Rows are points. Two turns around zero, p and q, are shown by what they do to some points. Where does a point land after both, in the order given? Backwards means that the second turn is done in reverse. Each puzzle has new turns, and all numbers are rounded.

Turn p:
[ 21 -50] -> [ 45 -31]
[ 6 19] -> [-5 19]
[-27  31] -> [-40  11]
Turn q:
[33 12] -> [ 33 -13]
[ 23 -12] -> [  9 -24]
[-56   0] -> [-42  37]
Where do these land?
q, then p backwards: [-20 -59] -> [-62   4]
p, then q: [13 12] -> [15 10]
q, then p backwards: [ 3 25] -> [25  4]
p, then q: [42  3] -> [42 -3]
q, then p: [-38  19] -> [-35  25]

Turn p:
[ -4  -2   1 -15] -> [ -2  -5  -6 -14]
[-13  -5  -3 -15] -> [-10  -9 -10 -12]
[-22  -8 -16   3] -> [-20 -12 -14  10]
[ 76  -3 -10  15] -> [69 -8 28 21]
[-25  -1  38  17] -> [-34  23  24  -6]
[-11  19  -9  -5] -> [ -3  11 -21   0]
Turn q:
[-23 -15  25  24] -> [  6 -20  28  27]
[ 19 -25 -26 -10] -> [ 14 -17 -23 -27]
[-30  24 -23  -3] -> [-36   0 -20  18]
[17 35  0  6] -> [  2  37 -11   9]
[ 18 -20  24 -17] -> [ 14   0  25 -27]
Where do these land?
q, then p: [-16  33   9  46] -> [-3 30 15 49]
q, then p backwards: [-12  -6   7  28] -> [ 14 -10 -17  21]
p, then q: [ -6  -8 -20 -21] -> [  1 -22 -14 -16]
q, then p: [ -5  -3   7 -18] -> [-11   1  -1 -17]
q, then p: [-17  -2  12 -16] -> [-22   3   6 -14]
q, then p: [ 56 -14 -16 -20] -> [ 46 -14 -29 -29]

Turn p:
[ 30 -32  19 -17  -5  -8 -11  28] -> [ 21 -36   6   2 -27  -5  10  31]
[ -1  11  12  16  35   1   9 -32] -> [ -4   3  23   6  43   5 -18  -7]
[-26   5 -14  15  -8 -15  43  -6] -> [-41  17   5   1  10 -24  18 -18]
[ 22 -15  19 -39 -24 -24 -29   0] -> [ 37 -30   9 -23 -38 -13  -9  -1]
[ 17 -26  -8 -11  -3 -15 -12   7] -> [ 10 -33 -11  -4 -10 -10   4   6]
[ 28 -12  24 -39  -1  17  -5   4] -> [ 33 -13  18 -26 -10  12  10  27]
[-53  -1 -49   7 -12  32  -6   6] -> [-44  25 -53 -15  -4  27   1 -13]
[ 17   5 -11   2  18  20 -22  -9] -> [ 23  -3 -16   3  21  21  -8   3]
[ 33  -4  16  12 -13  23 -18 -17] -> [ 32 -12  13  13   0  33  10 -11]
[-13  46  -8  20   8 -22  34   9] -> [-16  45   5  22  17 -38   1  -7]
[-55  22   1  34   7  -8  17   9] -> [-53  37   2  21   1  -7 -20  -9]
Turn q:
[ 13  -8 -25  -2  -4  41  57  18] -> [ 22   1  -3  12 -16  19  67  21]
[-12   7  -2 -34 -30   9 -24   9] -> [ 13   8  -1 -25 -30  22 -27   3]
[-18 -22   7   8  -6   6 -13 -30] -> [-10 -20   7  -5  -3   6  -5 -38]
[ -6  14   1   5   5 -32  25 -17] -> [-23  19 -12  -8   8 -29  14  -7]
[-30   6 -30   3  18  -5 -14 -13] -> [-20 -18 -37 -11  10  11  -7  -6]
[ 49 -26  -7  -5  -8  -1  18  34] -> [ 53  -2  14  13  -3 -22  19  26]
[ 21  12   2  -1  11  -6  -8 -20] -> [  6  17  -2   2  26  -1  -7 -12]
[-25  30   0  28 -13 -19 -23 -16] -> [-35  11 -24  15  -9  -5 -31 -19]
[ 21  23  34  12   7  -5 -43  -5] -> [ -4  19  22  21  24   3 -48  -6]
[ 24 -28 -15   1  -1  21  47  49] -> [ 34 -16  11  16 -17  -7  51  43]
[-35  -6  35 -15  20  -9 -20  -9] -> [-36 -15  25 -29  10   4 -24  -5]
Where do these land?
q, then p: [49 -6  1 14 28  9  3  2] -> [ 6 -8 15 37 35 -6 -2 24]
q, then p backwards: [  6   2  40  -2 -48 -76  -6  -6] -> [-35  47  13 -27 -12 -73   7   3]
q, then p backwards: [ -8  -3 -14  52  -3  -3  17   8] -> [  8 -16 -17  37 -11 -20   7  27]
p, then q: [-11  -6 -19 -35  -5  12  16  10] -> [  7  11 -13 -33 -13   3  12  23]
p, then q: [-35  11  -5 -13  17  17   4  20] -> [-12   5 -19 -10 -14  22 -18  30]
q, then p: [-13  12 -17  -8  11   0 -12 -19] -> [ -2   3 -22 -20  16  10  -6   0]
p, then q: [-31  -6  12   4   2   3   7 -24] -> [-23  -4  13 -19   0  22 -11 -12]
q, then p backwards: [ 62  14   9  22 -10  18   1   8] -> [38 46 19 32  5  6 -2 10]
p, then q: [-19 -18  -9 -34   8  20 -29   2] -> [ 33 -12  -8 -24 -14  31 -10  13]

Turn p:
[  1  -3   8 -13  27   3 -19   8  17   4   1] -> [ -4  -6  -2 -12  20   2 -19  15  15   1  16]
[ 1 -9 -6 -4 -2 26 -9 -2 -9  9  6] -> [ -4 -10   3  -5  -3  27  -5   2 -12  -4   2]
[ 18  11 -12  -1 -18 -13  11  -6 -29 -15 -20] -> [ 20  12 -10  -8 -18 -16   9  -2 -23  -4 -29]
[-15  12  27  -9   9 -17 -16  -4   1  22  17] -> [-18   4  18   4   3 -13 -12  16  -3  27  25]
[ 18  11 -16  22 -29  -1   3 -24  -6 -22 -15] -> [ 23  16   8  10 -15  -6  -4 -25 -12 -18 -32]
[ -2 -18   8  -2   1  17  16 -10   2 -11  -9] -> [  6 -20   9  -9   9   7  14 -13   5  -2 -11]
[ 11  24 -11   6 -19  10  23   3  -6 -24  -7] -> [ 11  25   4  -5 -11  -1  25  -6  -2 -22 -23]
[-19   4 -11 -12  11 -13  -3  -8   8  19   6] -> [-19   7 -11  -6   3  -3 -10 -12   0  17  19]
[-9 -8  6 13 31 -6 -1 14  1  5 18] -> [ -8  -6 -10  17  28   0   5  13   2   4  20]
[ 28   6  -7   3 -20 -17  17  -2   0   0   4] -> [ 29  18  -5   8 -20  -4   9  -4   2   7  -4]
[-20 -20   5  -9   2   2 -15  16   9  -5  11] -> [-16 -25  -1   0  -2  -2  -3   6   9 -12  22]
[-13 -11   8   6   6  10  -7  16  10  18 -13] -> [-21 -16  -5   6   4  11  -7  11  17   7  -7]
Turn q:
[-20  19  13  14  -5   0 -11 -24   2 -12  11] -> [-15  11  25  19   0  -5 -17 -14  -1 -12 -10]
[ 17   9 -10  15  -9  -9  20 -21   3  -3  -7] -> [  1  11 -22  15 -15  -9   2 -23  -9   0  -1]
[  3   5 -22  -3  -2  11 -19   8 -20  13  19] -> [  1   1   3  -8   4  27 -20   5  -8   3  27]
[-14 -23  -8 -14   3 -15  15  -2  11 -11 -24] -> [-13 -15 -23 -17   3 -18   6   1   9   1 -24]
[-24  -4  -2 -11  -3  -6  21  17  13  -2 -19] -> [-19  -4  -9 -10  -8  -3  13  14  12  15 -25]
[ 15 -16 -21   0  -4 -22   1  18  13   8   2] -> [  5 -14 -28   1  -5 -12  -5  16   4  16  16]
[ -4 -22  -9   6  -7  11   0  14  12   5   0] -> [  2 -28  -6   2  -8  10   1   9   9   5  -1]
[  4  11  14   0  -3   1   1  -5 -24  12 -20] -> [ 11  14  10 -12   3   3   7 -11 -23  11 -11]
[ 11  -3  15  -6  31  11 -17  11  13  10 -21] -> [ 33   0   4  -3  29   2  10   9  17   6 -11]
[  1  10 -18 -23  -6  16   6  -4 -27  10  21] -> [-13  13   2 -25  -6  27  -1  -9  -6  -4  27]
[ -5  -3  14 -11 -12  -2 -16   3  14  11  21] -> [  0  -8  25  -3  -7 -10  -8   5  16   5  17]
[-15 -11   1  17  15  -4  20   6   1  -4   7] -> [-21 -12  -6  17  10   1  17   4  -3   0  -5]
[ 17  20  19  -4  -2   5 -12   8   2 -10  -5] -> [23 21 14  2 -5 -4  2 11  0 -8 -3]
[ 13   6  13  19   4   4  -9 -28 -13 -28  16] -> [  4   9  10  21   5  -8  -7 -16 -18 -38   5]
Where do these land?
q, then p: [  7 -16   9  -7 -13  -4   3 -21  -4   5  -7] -> [ 16  -8   3  -9  -8 -13  -3 -15 -10  13   4]
p, then q: [  3 -15  15  -2  -8   4  -6   5  12  -4   7] -> [  7 -18   6   7  -7 -11   7   6   7  -7   5]
q, then p backwards: [ 11  -2 -12  -9  22  30  14   3  14   6   5] -> [  8 -12 -12   2   7  18  24  16  23   2  10]
q, then p: [  0   7  -2  11  45 -18 -10   5  -7   7   6] -> [ -8  14 -17  10  42   4   0  14  -6   5  10]
p, then q backwards: [-11   4   8  -9   0  -9  20   5   9   0   8] -> [  3   1   9 -13   4  -6  17   1   9  12   9]
q, then p: [ -3  15   2  -9 -12  -6  -6   5  11  14   8] -> [ -7   8  12   7 -13   2  -8   8  11  11  10]
q, then p: [  2   5  -1   5 -12 -15  -8   3  11  -7  -4] -> [  0   4  -6  12 -13 -10 -13   7   2  -2  -3]
q, then p: [  2  12  24   2   7  -8   1  -5 -76  -3   1] -> [ -7   5  14 -26  16 -13  32  28 -58  12  -4]
p, then q: [-14   9  -4  -3   5  27   5   3  14   3 -36] -> [ -2   1  -1 -19   7   4  -2  -3  29   0 -36]
q, then p: [  5  13 -12 -10  -7  -7  -8   0   5 -26   8] -> [ -6  13   1   0 -10 -14  -8   6   2 -26   6]
p, then q: [  8   9  -5  30  -3 -17   0   5  11   4   7] -> [  6   9  -5  34  -2   2 -11  -1  -6   7  -4]
q, then p: [-15  -9 -13  10 -10  33   1 -17   2   0   3] -> [ -1 -23  21  -5   2  14  -8 -21   0 -14 -12]
q, then p: [  4 -32 -11  -9 -13  -9  -5   8   0   1  -6] -> [  9 -22 -22  -7 -17   1  -5  -2  -2   0  15]
